Rows are points. The points of each table are mixes of a few directions, plus a little noise. Count the directions of each table, and those that both share. Where both have some left over, give the other angles between the two spaces (their principal angles), to ten degrees, smallest first.

First (6 x 2):
-.34; .78
.14; -.34
.15; -.34
.09; -.21
.24; -.53
-.28; .64
Second:
-.20; .44
-.01; .02
-.17; .37
.37; -.84
Directions: first 1, second 1, shared 1

First:
.00; -.11; -.72
.46; -.32; -.45
-.20; .22; .71
-.24; .22; .54
-.16; .17; .54
.15; -.18; -.63
Second (4 x 3):
-.78; .45; .40
-.20; .11; .09
.63; -.36; -.29
.36; -.21; -.16
Directions: first 2, second 1, shared 1

First:
.94; -.38; -.17; -.35; .46; -.11
.09; -.15; .13; .00; -.27; -.06
-.42; .27; -.13; .02; .06; -.05
.13; .02; -.11; -.14; .15; -.12
-.09; .04; .15; .38; .41; .77
-.23; .08; .04; .06; -.17; -.07
-.26; .19; -.12; -.08; -.02; -.20
-.21; -.08; .23; .12; -.63; -.11
Second, 9 rows:
.04; .00; -.32; -.05; .35; -.08
.06; -.11; -.25; -.09; .33; -.08
-.14; -.04; -.12; -.21; .33; -.17
.05; -.20; .08; .03; -.10; .02
.25; -.43; -.44; -.09; .49; -.13
-.26; .27; .76; .08; -.79; .17
.20; -.26; -.24; .07; .17; .00
-.07; .53; .33; .29; -.56; .24
-.13; .21; .17; .01; -.18; .03
Directions: first 3, second 3, shared 1; angles 40, 70

First (10 x 8):
-.13; -.27; .24; -.14; -.35; .01; -.11; .00
.28; -.29; .26; -.04; -.39; .12; .21; .04
-.36; .14; -.28; .03; .24; -.08; -.18; .01
-.50; .28; -.17; .12; .17; .01; .04; -.13
.27; .09; .07; -.09; .22; -.11; -.23; .02
-.58; .44; -.28; .28; .34; .10; .06; -.09
.23; -.31; -.49; .08; -.14; -.01; .37; .22
.01; .23; .27; .10; .25; .17; -.29; .05
.52; -.52; .08; -.14; -.47; -.01; .24; .15
.27; .23; .32; -.21; .14; -.20; -.10; -.27
Second (10 x 8):
.34; -.17; .02; .30; .00; -.20; .17; .17
-.11; -.02; .44; .12; -.11; -.16; -.06; -.13
-.34; .10; -.38; -.02; .08; .14; -.16; .19
.14; -.16; .11; .30; .02; -.14; .07; .10
-.22; .08; .29; .13; -.17; -.20; -.10; -.02
.24; .09; .15; -.10; -.17; -.18; .12; -.09
.12; .31; -.09; -.46; -.21; -.02; .08; -.14
.18; -.05; .16; .01; -.02; -.06; .08; -.08
.18; -.16; .02; .28; .02; -.13; .09; .14
-.55; -.01; -.72; -.58; .58; .94; -.29; -.14
Directions: first 5, second 4, shared 2; angles 60, 80

First:
.12; .18; .08; -.09; -.10; .01; .06; .06; .19; -.15; -.05
.41; .60; .31; -.29; -.34; .03; .21; .20; .66; -.50; -.16
.51; .73; .39; -.37; -.42; .03; .26; .24; .82; -.63; -.19
-.04; -.06; -.03; .03; .03; -.01; -.03; -.03; -.07; .05; .02
-.20; -.28; -.15; .14; .16; -.01; -.10; -.09; -.31; .23; .07
.10; .14; .07; -.07; -.08; .01; .05; .05; .16; -.13; -.04
-.39; -.55; -.29; .28; .32; -.03; -.19; -.18; -.61; .46; .14
.08; .11; .05; -.06; -.06; .00; .04; .04; .12; -.09; -.03
-.34; -.51; -.26; .24; .28; -.02; -.17; -.17; -.56; .42; .13
-.01; -.02; -.01; .02; .01; -.01; -.01; -.01; -.02; .01; .01
-.23; -.34; -.18; .17; .18; -.01; -.12; -.12; -.39; .29; .09
Second:
.44; .06; -.22; .00; .10; .18; .11; .25; .02; -.01; .38
.13; .02; -.06; .00; .03; .05; .03; .07; .01; .00; .11
.94; .13; -.47; -.01; .21; .38; .23; .53; .05; -.02; .80
-.48; -.07; .24; .00; -.11; -.19; -.12; -.27; -.03; .01; -.41
-.79; -.10; .39; .01; -.18; -.32; -.19; -.45; -.04; .02; -.67
.19; .02; -.09; .00; .04; .08; .04; .10; .01; .00; .16
-.24; -.03; .12; .00; -.06; -.10; -.06; -.14; -.01; .00; -.21
-.55; -.07; .27; .01; -.12; -.22; -.13; -.31; -.03; .01; -.47
.37; .05; -.18; -.01; .08; .15; .08; .21; .02; -.01; .31
Directions: first 1, second 1, shared 0; angles 80
